Rows are points. Any point is a mix of the corners, with weights that add up to 1. It lies inside the corners' shape when no weight is negative. Is each point inside? If not, which corners have a negative weight?
In the rows, zero is written as 128.

Corners:
(1): [133 106 147]
(2): [ 48  52 182]
(3): [173 139 186]
(4): [108 203 135]
Points:
[121 118 176] => inside
[144 129 149] => outside (2)
[143 143 150] => outside (2)
[ 89 122 144] => outside (3)
[ 81  47 183] => outside (4)
[ 73 101 154] => outside (3)
[149 152 170] => inside
[ 84 123 162] => inside

Corners:
(1): [119 118  42 163 132 175]
(2): [ 65  55  82  47 173 153]
(3): [143  92 109 135 172  86]
(4): [ 87 136  63 144 201 139]
(5): [171 147 183 145  55 138]
(6): [190 183 124 134  49  64]
(7): [113 106 171 138  58 117]
Points:
[142 133 126 158  84 115] => outside (2)
[114 119 150 107  98 128] => outside (1, 3)
[164 138 140 134  61 113] => outside (4)
[157 141 158 139  70 124] => inside

Corners:
(1): [152  83 146 106 114 102 107 191]
(2): [106  78 102 104 172 113 104 154]
(3): [ 87 249 183  85 209  99 104 134]
(4): [158 195 189  83 104 167 141  95]
(5): [173 110 155 166 184 130 152 222]
(6): [ 64 152  66  92  68 186 108 119]
(7): [ 41  65  22 150 109 107 133 123]
(8): [205 166 125  59  91 129 123 102]
(9): [124 100  80 139  75 112  63  90]
Points:
[100 109  86 130 126 122 128 142] => inside
[111  95 101 141 121 143 125 164] => outside (3, 8)
[121 105  98 126 125 116 105 154] => outside (4)
[124 163 139  93 107 131 120 114] => outside (2, 5)
[120 109 105 113 124 112 104 146] => outside (4)
[ 91 121 100 108 163 108 115 165] => outside (4, 9)
[137 153 137 107 120 130 102 124] => outside (7)

Corners:
(1): [109  85 132  72 161  91  84 131 104 144 107]
(2): [100 105 104 144 197 154 151 135 120 128  89]
(3): [175 118 133 174 127 142  40 112 137 119 185]
(4): [163 126  85  69 102 120   7 109 155  72 131]
(5): [115  95 166 109  97 169 124  60 112 142  77]
(6): [ 98 167 167 173 138  99 194 109 141 182  46]
(7): [ 81  65  87 124 112  88  19 107 126  61 166]
(8): [ 90 107 185 105 146 127 193 117 147  99  90]
(9): [166 108  33 121  97 120  84 131 151 131 181]
(10): [146 161 130  86 171  93 143  90  88 117  96]
(11): [ 50 145 168 126 128 167 170 121 100 158  96]
(12): [112 113 151 144  75 135 145 142  98 126  39]
Points:
[125 111 114 125 126 110 108 116 131 118 114] => outside (11)
[102 113 127 137 148 131 133 129 117 127 106] => outside (4, 5)
[125 108 119 119 110 130 112 114 120 129 105] => inside
[116 118 113 127 119 126 113 125 132 112 119] => outside (1, 5)
[126 124 111 119 113 117  93 125 129 119 128] => outside (2, 5)
[110 107 152 114 119 136 134 104 123 121  90] => inside
[119 109 135 126 132 129 112 117 132 125 115] => outside (10)
[105 110 161 115 134 132 151 110 134 114 100] => inside
[ 96 109 138 101 100 131 128 116 136 125 104] => outside (2, 3, 10)
